Rows are points. The window is the flat piece filled in between its corners: a triangle in 3 columns, a solid with four corners in 4, and so on. A path goes straight from each point to the next, and from the last back to the first. After which points does the path pass through the window?

Window, 4 rows:
[[ 29  20 -12  12]
 [-60 -46 -41  -3]
 [  7  44  26  -7]
 [ 14  11  26  17]]
Path:
(1): [ 55  18  24 -24]
(2): [14 55 16 38]
(3): [-5 38 -4 12]
(4): [ 11  17  -2 -17]
(5): [ 12  -6   1 -22]
(6): [-35  14  10  38]
(7): [ 1 20 -6 40]
(8): [ 31  -7   0 -11]
(9): [ 21  25  17 -31]
(10): [-23  50  21  36]
(11): [13 25 -7 22]
(12): [ 47   3  -2 -26]
Through the window after points: 5, 9, 11

Window (6 x 6):
[[ 25 -34 -13  -8 -36 -18]
 [ 11  -2 -36 -29 -16 -19]
 [ 28   5  13 -23 -22 -27]
 [-18  -9  33  -6 -36 -60]
 [-16  12  22  -2  44   3]
 [-30  45  18   7  33  43]]
Path:
(1): [11 17 -4  8  2  2]
(2): [ -8 -16  15 -32 -21  -5]
(3): [-12   7   8 -25  -5 -12]
(4): [ 10  12   3   9  -9 -35]
(5): [-11  15   6  10 -20 -44]
(6): [ -5 -32  25 -45 -21 -21]
(7): [-15  22   5 -55  17  45]
(8): [-12  22   9  51   7  -7]
(9): [ 29  -1 -25  11 -13   4]
(10): [ -6   1  13 -43  -3 -12]
(11): [ 17   1  27 -47  -1  32]
(12): [  6  12 -21   8  15  -3]
Through the window after points: 1, 5, 7

Window, 9 rows:
[[-20  36   1  -7 -16   3 -38   4  -8]
 [-19 -27 -34  -5 -11  -2  27  18  -1]
 [-39   7 -32  -1  31  -1  16   7   1]
 [  1  -2  38 -11  21 -11 -34  -4   1]
 [  8  37   6   6  -1 -26 -21 -24 -12]
 [  6 -31 -60 -13   8  54  17   0  -3]
 [-35 -13 -36 -36   2  25  54  -6  -1]
 [-30 -15 -42   9  -7  42  46  -5  27]
 [ 41  18  21   4   8  32 -15  28 -24]]
Path:
(1): [ -2  14 -36 -32  -1  21  29  28  31]
(2): [  5  52 -39 -21  -3   2 -31   4  19]
(3): [-30 -18  37  11  -3  15  -4   6 -33]
(4): [-42  -6  -2  18  14  23  14   1 -23]
(5): [ -8   6 -43 -29   5 -26   8  -5  27]
(6): [ 12  12 -16  -4  -7  15 -16  12  31]
(7): [-12   4  -5 -13  18  18   4 -10 -19]
(8): [-12   1  -8  -3  -4  17  -5  -9 -25]
(9): [-14  16 -16  -9   3   2   6   2  29]
(10): [ 15  40   5 -31  32 -10  -1   4  23]
(11): [ -3  19   2  13  -9 -15 -20 -22 -19]
(12): [-26 -19 -30   2   5  21  26 -15 -31]
Through the window after points: 2, 8, 10

Window (11 x 11):
[[ -3 -42 -32  16 -21  25  15  -9   0 -13  16]
 [-10  45 -56 -41   1  -7 -22  15 -41 -29 -13]
 [-22 -15 -38  55  -7  27 -16   1 -30   9  32]
 [ 21 -37  38  25 -26 -37 -14  10  33   8 -11]
 [-10 -21  20   1  -3 -43 -17  17   0 -34  17]
 [  3 -51   3  27  10  39 -23  15  -3  19  32]
 [-41  -1  18 -18   9 -37 -14   5 -13  -2 -21]
 [ 60 -24   9   8  26 -28  17 -29  -5   3   7]
 [ -3 -27 -37  37  33  21 -10  14 -15 -13  -6]
 [-16  53 -24 -16   5  11  17  22 -34 -36  -7]
 [ 25 -13  30   6   8 -35  -9 -30  54 -11   8]]
Path:
(1): [  2   3  -3  14 -21  11 -24  -9 -25 -26 -13]
(2): [  8 -17 -30   6  28 -12   5  10  -6  16  29]
(3): [-15  -6   8 -14   1 -38   3  17   0  -7   8]
(4): [  8 -10   7  14  10  -9 -16 -13  -6 -23  -3]
(5): [  1 -23  10   8 -10   4 -12 -35 -10  -7 -26]
(6): [  6   3 -17  11  20 -18   8  38  20   0  44]
(7): [-10 -16  -7  17  16 -17   4  26  10   9  16]
(8): [-19 -16  -9   3 -20  26 -28 -30 -42 -20  -6]
(9): [ 18  -8  29   5   7   4 -10 -15   9 -24  -5]
(10): [  9 -12 -24  11   9 -40   6  -5  23  10  24]
(11): [-16   4 -13  -8   1 -38  11  28   1  -2  26]
(12): [ 26  -7  23  15  -5  20 -16 -38 -15 -19 -27]
Through the window after points: 1, 3, 7, 9

Window:
[[  3  40   1   4 -18 -34   0  13  18 -13  13 -20  10  44]
 [-27   1 -12  -7   1  18  18  39  11  43 -24  26 -21 -22]
 [ -8  16  30  32 -11 -39 -16 -22  -1  10  16 -17  13  38]
 [ 17  13  28 -14   3 -38 -20   9   2  17 -34  31  59   1]
 [  9 -25 -38  -4 -23   7  48 -15  -8  38 -31 -23  10  26]
 [  8 -35 -32  22  34  11  35  -8  37   9 -42   8  -6  12]
 [-17 -12  -7   1  -8 -30   5 -39  -3 -30  41 -10  -6 -14]
 [-28  18  -8  -6  36 -34  -7 -30 -42  -8 -10  -7 -12  13]
 [  6  34  41  12  -2  16  -5  -7 -20   8  35 -37  24  17]
 [-19 -21  23 -40  20 -42  33 -12 -33  20   7  -8  27   0]
 [-14 -46  -1 -31 -15  13  -6   4  -1  18 -12  16 -18  25]
 [ -1  -4 -60  35  21  -1  19 -17  26   5  49  -7   7  14]
 [ -7 -12  -4  29  34  -7  17  19 -37  -3 -31  26   0   5]
 [-45  10 -12  41  18  17   0   3   5 -16  -3  -1  14  17]]
Path:
(1): [-18   5  40  -2  -5  -4  35 -17   1   0  -8  31 -10  25]
(2): [-23  10   7 -23 -23 -14  -4 -33 -16  -2  16  35  -4  35]
(3): [  5   1 -14  30  27 -21  17  18  23  14  -3 -55  20  -5]
(4): [ -8  -8   0  11  -2 -14  -9   7 -20  -1   2 -15  18   2]
(5): [-17  15   3  13  12  -4  14  -6  -4  12   1  11   1  21]
(6): [  3  23   0   3   3 -17  17 -15  -7   4 -10   6  19  19]
(7): [-10  -6  -3  18  10 -23   3   5   4   8  -1 -14  13  13]
(8): [-10 -20  -3   3   5 -15   1  -9 -17   8  -3 -16  12  -4]
(9): [-13   4   6  -3   6  -9   6 -15   5   4   2  26  -4  29]
(10): [-15   4   8  15   2  -8  31 -46 -26   2  -8  27  -5  28]
(11): [-18   3 -14   7  33 -21 -13  19 -17  -5  -9 -15   4   1]
(12): [ -8 -13  -5   0  16 -29   6  -7 -15  -4   4 -21   9  11]
(13): [-17  21  -4  16   2  -1  12 -29  -3  -4   8  19   9  25]
(14): [-22  35   8  -7  -5   7  29   0   3  12  -7  40  -1  49]
(15): [-19 -18 -11  16  15 -14  -3   8  -3   3   0 -24  12 -18]
(16): [ -2  -5  -6 -13  13 -28  -8   5 -16  16  -1 -16  34   3]
Through the window after points: 10, 14, 16

Window, 14 rows:
[[-12 -18   4   0 -22 -23   7 -37  -4   9  14 -33 -18 -13]
 [-32 -10  24  26  39 -19 -54  -9 -19  31   3  16 -23 -24]
 [-40  -9  19 -21 -29  12 -30   1 -15  37   9  30  12  14]
 [ 10  -2 -30   8  10  15   0 -10   8  -7  39 -10  34  -6]
 [ -5   6  -1 -29  11 -39 -45  10  -7  40  14 -13 -12   5]
 [-36  -2  -7 -24 -10 -18 -19  13  12 -15  -7  24 -13  -6]
 [-14 -17 -30  -4  31   9  -9  33  60 -19 -24  10   7  44]
 [-14 -17   9   5  -9 -24 -46  21 -16  11   4 -19 -17 -20]
 [-20  15 -40  31 -10  24  -5 -16 -21  10 -14  22  -6  12]
 [ -1 -26 -42  19 -24 -10 -38 -19  24 -13  22  -1  55  -2]
 [  6   1 -31 -16  45   4  -9   8 -16  15 -47  -1   5  10]
 [-12   1  10 -21  -9   1 -50 -22  -9  15   0 -22 -19  -3]
 [ 10  19  26  -8 -27 -11  -8 -11  10  -8  -7  -3   4  40]
 [ 53 -20   1  24  28 -21 -20  -5  23   7   8   8 -34 -16]]
Path:
(1): [  4 -21 -23  -1  14 -22 -35 -10 -19 -33  23  -6 -15  20]
(2): [-23 -30 -21  -7  12 -11 -26  21 -25 -11  15   5   2  39]
(3): [ -2   0 -10  -1 -10   0 -15  -8  18   8  -1  -6   3  -4]
(4): [-22  -3  -2  20   0 -11 -30   9   8  24 -13   8  -2 -40]
(5): [ 10 -13  10 -11  27 -16 -32 -14 -23  -1  14  -8 -21  39]
(6): [-16 -19 -22   0   8 -15 -34  -1 -12 -11   7  13  -1   7]
(7): [  2   8  -3   8 -15   4 -15  -3  21  29   1 -13  13  -3]
(8): [-28   2  -1  -9 -22  -3 -19   1  26  21 -11  10  13 -18]
Through the window after points: 4, 6, 8

Window:
[[-17  47  17 -12  22 -24   3  17   4 -14 -24  17 -10 -36]
 [  9 -16 -36 -21   5  -5 -16 -10 -35  12  11  10 -12   0]
 [ 33  19  45  21  36  12 -12  17  32 -27 -19   8   9   0]
 [-11  50  16  16 -14  -3  -4  30  -4 -16   5   9  12   9]
 [ -7  -2 -28 -23   4  53  29  18  21  38  24  -6  13  -3]
 [ 26  41   6  39  16  -6   4   2  35  17 -28 -15  25   4]
 [-20 -15 -32  -8 -10  20 -46 -28  -8  35  32   8 -52 -16]
 [-24 -35 -26  22  13  25   1  23  24  35   4  13  22  -1]
 [ -7  39  19  33  43 -17  16  -9  36 -38   0  -7  14  18]
 [ -1 -20   1 -14 -22 -23  -1 -18 -21  35  42  26 -46 -21]
 [  1  12  -9  13 -10 -10  10  19 -19 -22   8  -9 -40 -42]
 [-11  22  38  29  37  15  15  11   4   8 -29 -25  12  21]
 [  2   4 -25  -3   6 -13  -8  19  -1  23  13  17 -60  15]
 [ -3  16  23   5  23  -9  -5  33  44  -2  -9 -44  34  13]]
Path:
(1): [ 10  20  13 -17 -24  -2   8   2  15  -8 -25 -29 -33  28]
(2): [ -5  -6   2   4 -17  14   0  -3  12   8   0  -3  -7   0]
(3): [  0  24 -24   4  38   0  -1   9  -2  15  19  13 -22  -8]
(4): [  2  22  14  28  33   0   3   7  -7   3   7  -3 -12 -15]
(5): [-14  -3  14  -6  -8   5  10   5   9  14 -17 -11   0  20]
(6): [-19  10  20  -7 -25   4  12 -20  29   0 -19  -3   5   7]
(7): [ 12   7 -14  26  34  -1  -7  21   2  11  19  -8  -6   0]
(8): [ -4  15   6   3  48  13 -34   7   4  20  27 -20  20  -2]
(9): [  7  23   8  22 -21  -7  39  31  36 -23 -49   5  -2  10]
(10): [ -9 -15 -13   5 -20  -2  12  -7  11  -9 -17  13 -20 -20]
(11): [  0  44  24  24  54   6 -11  43  20  24  32 -15  13  21]
(12): [  8  12  10  18  23   2 -17  12  -1  39  27   9   0 -11]
(13): [-17 -14 -17 -28 -24 -16  17   0   8 -27 -13 -13 -17   6]
(14): [  6  17  25   7   1  -2   4   2  31 -25 -39  13 -20   6]
(15): [  5  17  -3  26  29 -10 -11  10 -11  23  30 -11  12  -8]
(16): [-17  12 -13  31  58 -11  -8  20  10  11  26  37   7 -24]
Through the window after points: 4, 12, 16
